Each point is reached from the start by the listed moves, each made once or not at all, plus a little noise. Say if it took an odd or an even number of moves. Then give how often each move was made.

Moves:
(1): [-0.9 -0.1  2.4  0.5  0.4]
(2): [-0.3  2.0  2.9  0.2  1.1]
(3): [-1.3  1.5  5.8 -1.9 -0.2]
Start: [ 1.6 -0.9  1.1 -0.3 -1.0]
Points:
[ 0.6 -1.1  3.5  0.2 -0.6] -> odd (1, 0, 0)
[0.3 1.0 6.4 0.4 0.5] -> even (1, 1, 0)
[-0.7  0.4  9.2 -1.8 -0.8] -> even (1, 0, 1)
[ 0.0  2.6  9.8 -2.1  0.0] -> even (0, 1, 1)

Moves:
(1): [-0.1  1.4 -0.6  2.0 -2.6  1.0  2.0  1.7]
(2): [ 2.4 -0.1  3.1  0.2  1.7  3.1 -1.3 -0.4]
(3): [ 0.3  0.2  0.1 -0.1 -1.1 -0.2  1.0 -0.9]
(4): [-3.3  4.0 -4.4 -0.8 -3.0  0.8  1.0 -2.9]
(5): [-1.3 -3.7 -2.7 -0.6  0.5  1.1 -1.2 -3.4]
(6): [-2.4 -4.7  1.2 -2.5 -1.8  3.2 -2.4 -4.3]
(7): [-1.0  2.5  2.3  0.3  0.2 -0.6 -0.1 -0.8]
(8): [ 0.4 -0.1  2.3  0.8 -0.4 -1.0 -1.7  1.2]
Start: [ 0.8  2.4 -0.5  1.5  1.0 -0.3 -0.4  0.5]
Points:
[ 2.1 -1.5 -0.1  1.1  3.3  3.9 -2.9 -3.4] -> even (0, 1, 0, 0, 1, 0, 0, 0)
[-0.9  3.8 -2.9  3.1 -2.8  4.8 -1.6 -3.3] -> odd (1, 1, 0, 1, 1, 0, 0, 1)
[-6.6  0.3 -1.8 -1.3 -3.5  3.3 -4.8 -9.8] -> odd (0, 0, 0, 1, 1, 1, 1, 1)
[ -6.8   0.6  -3.9  -2.2  -4.2   4.1  -2.0 -11.7] -> odd (0, 0, 1, 1, 1, 1, 1, 0)

Moves:
(1): [-0.6  0.3 -1.8 -2.3  1.3 -5.8 -1.3 -1.6  0.9 -1.1  0.4 -1.0]
(2): [-1.7 -0.1 -0.4  0.0  0.3 -0.2  1.2  2.7  1.8  0.7  0.2  0.1]
(3): [ 0.7  0.2  0.7  1.0 -2.3 -1.8  0.7 -0.9  2.3  0.0 -1.5  1.1]
(4): [ 0.4  2.3 -1.9  0.1 -1.4  1.1 -0.3  1.2  1.2 -0.2  0.8  2.8]
(5): [-2.0  3.3  1.9  2.5  0.9 -0.8 -0.2 -0.9  3.3 -0.9 -0.4 -2.5]
(6): [-2.4  1.3  2.9  1.1 -2.6 -0.6 -1.5  0.8 -0.6  0.9  1.3  2.5]
(7): [ 2.8 -2.4  2.8 -2.2 -0.4  1.6  0.6  1.2  0.7 -0.5  2.9 -0.9]
(8): [-0.8 -0.3 -0.4 -0.6 -0.2 -0.9  3.5 -2.0  0.1  0.5  2.7  1.5]
(9): [-1.4 -1.7  2.3 -0.7 -1.2 -1.0 -0.7 -2.7  0.7  2.9  0.4  0.4]
(10): [-1.7  0.2  0.4 -1.0 -0.7 -0.2  2.0  0.3  0.6  1.3 -1.8 -0.2]
(11): [-2.6  1.6  1.2 -0.1  1.1  0.1  0.3 -0.4  0.2 -0.8 -1.2  2.7]
(12): [ 2.2  2.0  0.0  2.4  1.5 -3.1  0.7  0.7 -1.7  0.6 -0.2  0.5]
Start: [ 1.3 -1.4 -0.1 -2.0  0.5 -2.0 -1.0 -3.1  0.2  1.4 -0.5  2.3]
Points:
[ -2.3  -0.2   6.8  -3.6   0.6 -11.2  -1.8  -2.4   2.1   4.2   3.5   6.2] -> odd (1, 1, 0, 0, 0, 1, 1, 0, 1, 0, 1, 1)
[ 1.4 -0.1  1.9 -4.4  4.6 -9.5  0.2 -0.3  2.1  0.2  1.8  3.6] -> odd (1, 1, 0, 0, 0, 0, 1, 0, 0, 0, 1, 1)
[-1.9 -2.3  5.6 -4.2 -3.0 -1.5  1.2  1.8  2.6  4.0  2.3  3.9] -> even (0, 1, 0, 0, 0, 1, 1, 0, 0, 1, 0, 0)
[ 0.0 -0.4  3.9 -2.2 -0.2 -6.5  7.8 -1.6  4.1  3.3  0.8  6.9] -> odd (0, 1, 1, 0, 0, 0, 1, 1, 0, 1, 1, 1)
[ -5.1   2.6   0.9  -2.5  -2.6 -10.8   0.0  -5.2  11.1   4.1  -2.1   2.8] -> odd (1, 1, 1, 1, 1, 0, 0, 0, 1, 1, 0, 0)
[ -0.7   3.4   4.8  -2.3   1.9 -12.8   5.1  -6.8   6.7   0.5   0.5   3.5] -> even (1, 0, 1, 0, 1, 0, 1, 1, 0, 1, 1, 1)
